Each row is a point. The window is the flat piece filled in between its corners: a triangle in 3 columns, a solid with four corners in 4, and so on. A path goes straight from each point to the next, and from the last back to the first. List the points from which the path goes on through the window.

Window:
[[ 0.11  1.02  0.13]
 [-1.00  0.21  0.48]
 [ 3.09 -2.45 -0.31]]
Path:
(1): [ 0.28 -0.62  2.12]
(2): [-0.13  0.83  1.69]
(3): [-0.49  0.17 -1.15]
(4): [ 1.43 -1.02 -1.26]
(5): [ 2.24 -0.90  1.60]
(6): [ 2.48 -0.68  1.43]
(7): [ 1.23 -0.61 -2.19]
(8): [ 1.05  0.21 -1.57]
(9): [1.53 0.47 1.23]
(10): [-0.41  0.40  2.00]
(11): [-1.12 -0.06 -0.97]
(12): [ 2.62 -2.64 -2.20]
(13): [ 3.13 -2.76  0.51]
(14): [-0.42  1.60  2.41]
(15): [-0.54  0.66 -1.72]
(16): [-1.01 -0.72 -1.08]
Through the window after points: 2, 4, 10

Window, 4 rows:
[[-0.82 -1.24 -0.77  0.81]
 [ 3.29  1.42  0.07 -1.73]
 [-2.44  1.31 -1.91  0.32]
 [-2.33  1.56 -0.05  1.37]]
Path:
(1): [ 2.02  0.67 -0.04 -2.45]
(2): [ 0.24  0.81  0.27 -1.22]
(3): [ 1.74  1.12 -0.64  0.33]
(4): [ 0.94  0.37 -2.05  1.84]
(5): [-0.99 -0.81  0.87 -1.73]
(6): [-1.43  1.06  1.17 -1.10]
(7): [ 0.04  1.81 -1.62  2.32]
(8): [ 0.46  2.50 -1.40  0.72]
(9): [ 0.16  1.97 -0.02 -1.27]
(10): [-1.08 -1.39 -0.57 -0.69]
(11): [-0.20 -0.06 -1.13  3.50]
(12): [ 3.64  1.43 -0.72  0.47]
Through the window after points: 2, 4, 6, 10

Window:
[[ 1.36  0.74  1.02 -0.77  1.74  0.66]
 [-0.35  2.47 -0.33 -1.28  0.91  2.85]
 [-1.06 -0.27  0.35  0.96  0.59 -0.53]
 [ 0.31 -0.75  1.30 -0.47 -1.63 -0.08]
 [-0.20 -3.88 -1.31 -1.12 -1.97 -5.69]
 [ 1.53  1.18 -0.81  0.85  0.27  1.84]]
Path:
(1): [-0.46  1.56  0.00 -1.10 -0.56 -1.16]
(2): [ 1.14  2.54  0.88 -0.49 -0.93 -0.18]
(3): [-1.20 -1.33 -0.21 -0.99  0.51  2.46]
(4): [ 0.32 -3.83 -1.26 -1.22 -1.23 -2.41]
(5): [-0.09 -0.21 -0.53  0.13 -1.20 -4.68]
(6): [ 0.93  2.53  0.68  0.23 -0.30 -0.83]
(7): [ 0.76 -0.85  0.17 -0.81  1.09  2.04]
(8): [-0.37 -2.90 -1.54 -1.46 -0.15  1.29]
(9): [-0.28  0.43  0.58  0.20 -0.33 -1.84]
(10): [ 1.04  2.29 -0.78 -0.87 -1.53 -1.39]
(11): [ 0.15 -0.75 -0.20 -1.12  0.23  0.33]
(12): [-0.41 -3.05 -0.14 -1.58 -0.13  0.55]
Through the window after points: 2, 4, 6, 8

Window (8 x 8):
[[ 2.33 -0.10  0.03 -0.42 -0.98 -2.48  0.48 -2.75]
 [-4.16  2.64  0.22 -1.31  0.76  1.56 -2.77  0.57]
 [-1.18 -1.79  1.29 -0.01 -0.23 -0.34 -2.33 -2.11]
 [ 0.62 -2.50  0.03 -0.97  0.90  0.84 -1.30  1.31]
 [ 0.17 -1.51  2.21  0.32  1.04  0.23  1.11 -1.46]
 [ 1.38  1.68 -0.71  0.97 -1.49  0.53  0.63 -2.88]
 [ 0.37  1.13 -3.54  2.42  0.43 -2.12 -1.04  3.84]
 [-0.83  0.92  1.41  0.41 -3.55 -2.71 -2.97  0.54]]
Path:
(1): [-2.41 -1.30 -2.07 -0.50 -0.99 -1.24  0.98  0.52]
(2): [-2.49 -1.12 -0.17 -0.95 -1.62 -1.18 -0.53  0.71]
(3): [ 2.38  1.22  1.46  1.80  0.44 -1.41 -3.16  0.28]
(4): [ 2.54  0.17 -0.54  1.04  0.10 -2.09 -1.49 -0.48]
(5): [ 0.20 -0.72 -0.90  1.18 -1.45 -1.11  0.08  0.29]
(6): [-1.26 -0.21 -1.01  0.45 -1.24 -0.98  0.52  0.92]
(7): [ 3.32 -0.57  0.69  1.20  0.17 -1.56 -2.43 -1.56]
(8): [ 1.12 -0.22  2.12  1.72  1.49 -0.65 -1.17 -0.63]
(9): [-1.52 -1.56 -0.97 -1.30 -0.80  0.32  2.51 -0.27]
(10): [-1.08 -0.79  0.26 -0.58 -1.53 -1.09 -1.07 -0.58]
(11): [ 0.51  0.83  1.06  0.42 -0.06 -0.73 -2.49 -0.50]
(12): [ 0.56  1.08 -1.53  1.64  0.60 -1.73 -1.69  2.58]
(13): [-0.15  0.50 -3.08  1.85 -0.35 -1.64 -0.41  2.49]
(14): [-1.75 -1.04 -0.66 -0.30 -0.80 -0.48  0.57 -0.47]
(15): [ 1.23  0.43  1.46  1.26  0.96  0.83 -2.49 -0.24]
(16): [ 0.62  1.51  0.10  0.47  0.01 -0.13 -3.02  0.43]
Through the window after points: 8, 10, 12
